Each row of a before or after table is a point. One or more steps were done to the points. Then noise was added and the rows were shuffled. The steps act on columns, c1 being the first. What was done? A step turns or swaps two columns, mirrors them in a line or flattens them onto one, adds a multiple of one to another, or multiplies or shifts one. Angles are multiples of 10 degrees, from the lower column toward the higher: turns from -170 to 170, lines from 10 to 170 but not 90. Use the fewest steps. Two steps may share a column if one is a turn and the other turns, adds or multiplies; they go together, in the order done. Otherwise the lowest column goes first.

Before (8 x 2):
[[ 25  -1]
 [-54 -16]
 [ 13 -41]
 [ 15 -17]
 [-25 -17]
 [-40  -6]
 [-15 -55]
 [ 25 -16]]
After (8 x 2):
[[ 72 -71]
 [ 21 -35]
 [ 73 -46]
 [  6 -46]
 [ 45 -86]
 [ 85 -45]
 [ 86 -32]
 [ 35 -47]]
Steps: shift c1 by 60; shift c2 by -30

Before (12 x 4):
[[-23  -3   1 -29]
 [-70  16   7   3]
 [  4  -9  14   3]
 [ 22  -5  13  -1]
 [  5  -5   9  11]
 [ -7  95 -29  10]
 [-13  93   5 -30]
 [ 20   0  13   9]
 [ 14 -10  -4  12]
 [ 12 -13  -5 -36]
 [-26 -11  -7  -1]
 [ -7   0  -3   2]]
After (12 x 4):
[[-70   4  -5  74]
 [  8  -4  -6   9]
 [ 20   0 -14 -12]
 [-26  -6   8  24]
 [ 14  -4   9 -45]
 [-10  40  -8 -16]
 [ -8  38  30  16]
 [  3  -5 -17  -2]
 [-22   2  -1  -2]
 [ 23  -5 -12 -23]
 [ 17  -5   3   0]
 [ -5  -2   4   9]]
Steps: add -1 times c1 to c4; multiply c2 by 0.4; multiply c3 by -1

Before (10 x 9):
[[  5  -5  29  -4  -2  -1   0  -6  34]
 [-33  21  23  44  -4  -9  -9 -20   0]
 [  7 -40 -30 -41   1  45  50  -4 -36]
 [  9 -28   8 -46  -2 -23 -12  -8 -41]
 [-41  30   4  24  18 -66   9 -22  41]
 [ 20  14  35   5 -22 -46  20  19 -19]
 [  0 -70  -4   1   4  -6  26  -5 -16]
 [ 11 -15  42 -12  27   0  34 -22 -27]
 [ 30  34  11  49   5 -24   1 -49  19]
 [ 31 -57 -24 -29  48  50  23  30 -48]]
After (10 x 9):
[[  2  -2  31  -6   4  -3  -2 -27 -23]
 [ -1 -34  -2   3  62  -5  29   5  14]
 [ 10  15   9 -30  40 -26 -12  22  37]
 [  7   7 -29 -26  50  46  49  22  29]
 [ 29 -14  11  35 -48 -23   2 -51  19]
 [ 10  15  44  14  25  -1  33   1  35]
 [ 31  20 -24  17  77  52  23  55  18]
 [ 22  -9  34 -12 -19 -46  21  25   4]
 [-32 -20  23  26 -35 -10  -9 -16  13]
 [-40   9   4  29 -29 -66   8 -44 -16]]
Steps: turn c4 and c5 by -50 degrees; turn c2 and c5 by -60 degrees; mirror c8 and c9 in the line at 160 degrees

Before (12 x 12):
[[  9  17 -17  -4   4  16 -10  -4   2  10   4  34]
 [-22   3  20   0 -23  -8 -26  24  23   2  15  37]
 [-28 -41   9   4   6  15  18  37  -7 -36 -30 -24]
 [  4  15 -15  -9 -31  40  -1 -17 -33  17   1 -20]
 [-20 -24   8  -2 -10   9 -15  -7  32  -2 -14  16]
 [ -6   5  10  -5  -3 -23 -50  -4  15 -12  24  22]
 [ -1 -55 -32  16 -25   4  51  21 -11 -13 -37 -26]
 [  8  -1 -15 -31 -29  33  -8   4   1 -21  -3   2]
 [ 42 -22 -12   5 -18  24  -3  14 -24  32 -21 -13]
 [-16  -3   1   5  -1 -11 -10  29  38  -8 -12 -12]
 [ 11   3   4   4 -17  33  -4  -9  14 -11  28   8]
 [  1  -3 -17 -31 -10  31 -10  -5  -2  18  34   4]]
After (12 x 12):
[[ 44 -23 -12  -2 -24  25   9  33 -59  31 -13 -11]
 [  3  -3 -15 -37  28  29   8  15  -5  18   7   6]
 [  5  15 -14 -28 -14  39   8   3 -82  17  -6 -19]
 [ 13   3   4 -22   0  32   3  11  37 -11  24   9]
 [-21   4  18 -24  -6  -6  12  44  58   4  13  43]
 [-18 -24   8  -4 -12   9  11  13  81   0 -11  19]
 [-25 -42   8  18 -12  17  -9  59 -16 -35 -21 -29]
 [ -5   5  11 -13  12 -24  41  17  38 -13  15  38]
 [ -1 -54 -33   5 -44   4 -39  39 -26 -14 -17 -41]
 [  8  16 -16  -2   5  17  -1  17   4  10   0  37]
 [  8   1 -15 -37  -2  33   8  25   4 -21 -21   3]
 [-16  -3  -1   5 -10  -8  15  50  96  -9  -5  -8]]
Steps: turn c4 and c11 by 40 degrees; turn c4 and c5 by -50 degrees; mirror c7 and c12 in the line at 100 degrees; shift c8 by 20; multiply c9 by 2.5

Before (10 x 20):
[[-32  -4 -19  16  27  49 -16  25   7   4 -24  44   0  -3 -23 -38  12 -11
  -14   4]
 [ 22 -58 -22 -27   7 -13   9  14 -55   7 -33 -16  -7 -24   9 -27  43  13
   21   3]
 [ -2 -10 -22  31 -39 -10  14  48   7 -50  12  12  59 -20  21  22  62  21
  -18 -32]
 [-64 -12  -4 -23  52  24   0   9  29 -46   9 -45  20  12  -1  -9  30  -6
   -4 -27]
 [-24  -7 -43 -20  32  38 -13   5 -23  -9  -6   2  26   3  25  39 -23 -49
  -27 -15]
 [ 12  -1  54 -24 -26  -2 -22   4  43 -16  -8   1  -7   4 -24 -10  14  -6
    5 -27]
 [ 39 -20  40 -54  -3  28   6   4  34 -13  -5   4  87  -9  41  12 -31 -30
   -6 -17]
 [ 17 -24 -49 -17 -33 -11 -19   5  24  27 -31 -41  25 -18  13  -3  10  -8
   -8  -1]
 [ 26 -23 -38  -3  22 -16  10  14  32 -41  18  20  14  -4 -20  27  95  24
  -55  48]
 [-14   8 -12   6 -30 -35   0  26 -38   6 -34 -24 -16 -30  22  -5  22 -48
  -14  -4]]
After (10 x 20):
[[-10   8 -10   7 -29  -6   3  13 -43   7 -31 -23  -8 -28  22 -25 -37 -50
  -17 -48]
 [-19  -5 -19  19  28  53 -18   2  -4   2 -24  43 -14  -4 -23 -60 -12 -13
  -16  41]
 [ -4 -10 -23  28 -40   9  13   2 -10 -49  10   9 -36 -21  19   3  48  19
  -17 -89]
 [-17  -7 -45 -18  31  34 -14  11 -21 -10  -5  -1   5   1  24  20  43 -48
  -28  32]
 [ 18 -20 -38  -2  20 -14  11  -9  26 -44  16  21 -32  -3 -21   8 -18  23
  -57  81]
 [ 28 -19  40 -53  -5  35   7 -11  30 -12  -4   6 -35  -8  42  -5  95 -30
   -6 -23]
 [ 17 -58 -22 -27   8  10   7  18 -55   6 -30 -17 -30 -26   8 -47 -47  13
   21  15]
 [  8  -1  56 -23 -27  -8 -24 -13  39 -17  -6   3  12   5 -28 -31   5  -7
    5 -67]
 [ 14 -24 -49 -15 -38   7 -20  -7  21  26 -31 -42 -50 -18  15 -23 -25  -8
   -6 -50]
 [-41 -13  -5 -24  56  12   1  -8  23 -45   7 -43  10  13   0 -30  43  -7
   -4  51]]
Steps: multiply c1 by 0.7; add 1.5 times c5 to c20; add -1 times c14 to c6; flatten c8 and c9 onto the line at 110 degrees; add 1.5 times c10 to c17; turn c13 and c17 by 140 degrees; shift c16 by -20

Before (9 x 32):
[[ -3  22   3  -9 -46  18 -14   9  -7  -8   3  12  -6  -8 -11  -6   9   5
   -1   3   9  15 -33  -7   2   4   5  10 -15  25  10   0]
 [-19  29   3   3  15  20   4 -52   4  -9   5 -11  10  16  15 -19  16 -15
    3 -15  -9  11  21  14  -2 -13  -5 -95 -25  -9  15  -5]
 [ -3  22   4  -4   5  -1   7  -8  -6 -11   6 -19   3  -2 -11 -14  12  19
   18   3 -12   1  25  23   1  14  -6  28  18  -5   2  35]
 [ 10 -18 -14  -7 -30  18   9  16  -7  -4  -1  -9  -3  14 -17 -12  10  -8
  -14   8  -6  14  25   2  -6 -10 -16   7  12  17  34   4]
 [  5   6 -28   6  16  26 -12  15   2  14  -3   5  -3  19   0   7 -24  29
    7 -26  19  15  22  19  35  -4   0  18  -9   6   7 -16]
 [  5  30  -9  15  16  19   0  -6  -7   8   7  12   1  19  -4  22  15 -23
  -11   8  -4 -15  15  19  13   6   7  14  21   6   4  -7]
 [ -6  10   0  -5  10   9  -4  15  -4   6   4   6   7  10   0  -8  14  30
    2  -9  -5 -13   9  16  -6  -1  -1  26   1  22  -4 -15]
 [-22  25   3   5  13   7   9  16  -1 -14 -10   9  17  14   0 -18 -18  18
   -6  -6 -11   1  24  15   2  11   4   5  24   3  -5 -21]
 [  7  30   1  -9   4   5 -20  12   1 -12   7  -3  -3 -29 -14   1  13  23
    8   3   6  14   9   5  -4 -11  -6  23  10  16  -6 -18]]
After (9 x 32):
[[  6  30  -9  15  16  20   0  -6  -9   7   7  11  -6  30  -4  22  15   0
  -10   8  -4 -15  -4 -21  13   6   8  14  21   6   3   0]
 [ -2  22   3 -10 -47  18 -14   9 -10  -7   3  13   1  -9 -12  -6   9  -3
   -1   4   8  16  19  14   1   4   4  10 -15  25  10  -6]
 [ -3  23   4  -4   5  -1   7  -8  -8 -10   6 -19  34 -16 -11 -14  12  10
   19   3 -12   1  -9 -27   1  14  -5  28  18  -5   2   9]
 [  5   6 -28   6  15  25 -11  15   3  14  -3   5 -15 -10   1   8 -24  34
    7 -26  18  16  -8 -23  35  -4   1  18  -9   7   6  -7]
 [ -6  11   1  -5  10   9  -4  16  -5   7   4   6 -16 -17   0  -8  14  27
    2  -9  -5 -13   0 -18  -6  -1  -1  26   1  22  -4   4]
 [-21  25   3   5  13   7   9  16  -1 -14  -9   9 -24  -5   0 -18 -18  22
   -7  -5 -11   1 -11 -21   2  11   4   4  24   3  -5  13]
 [-19  30   3   3  15  19   4 -53   5  -9   5 -11  -7  22  15 -19  16   3
    3 -14  -9  11  -9 -18  -1 -13  -5 -96 -25  -9  15   9]
 [  7  30   1  -8   4   5 -21  13   1 -12   7  -2 -17 -36 -14   1  13  -7
    7   3   6  13  -4  -7  -5 -11  -5  24  10  16  -5  -7]
 [ 11 -17 -14  -7 -30  18   9  16  -9  -3  -2 -10   4  16 -17 -11  10   6
  -14   7  -6  14 -16  -8  -5 -11 -16   8  11  17  35  -2]]
Steps: multiply c9 by 1.3; mirror c13 and c32 in the line at 50 degrees; turn c14 and c18 by 50 degrees; multiply c23 by 0.7; turn c23 and c24 by -160 degrees
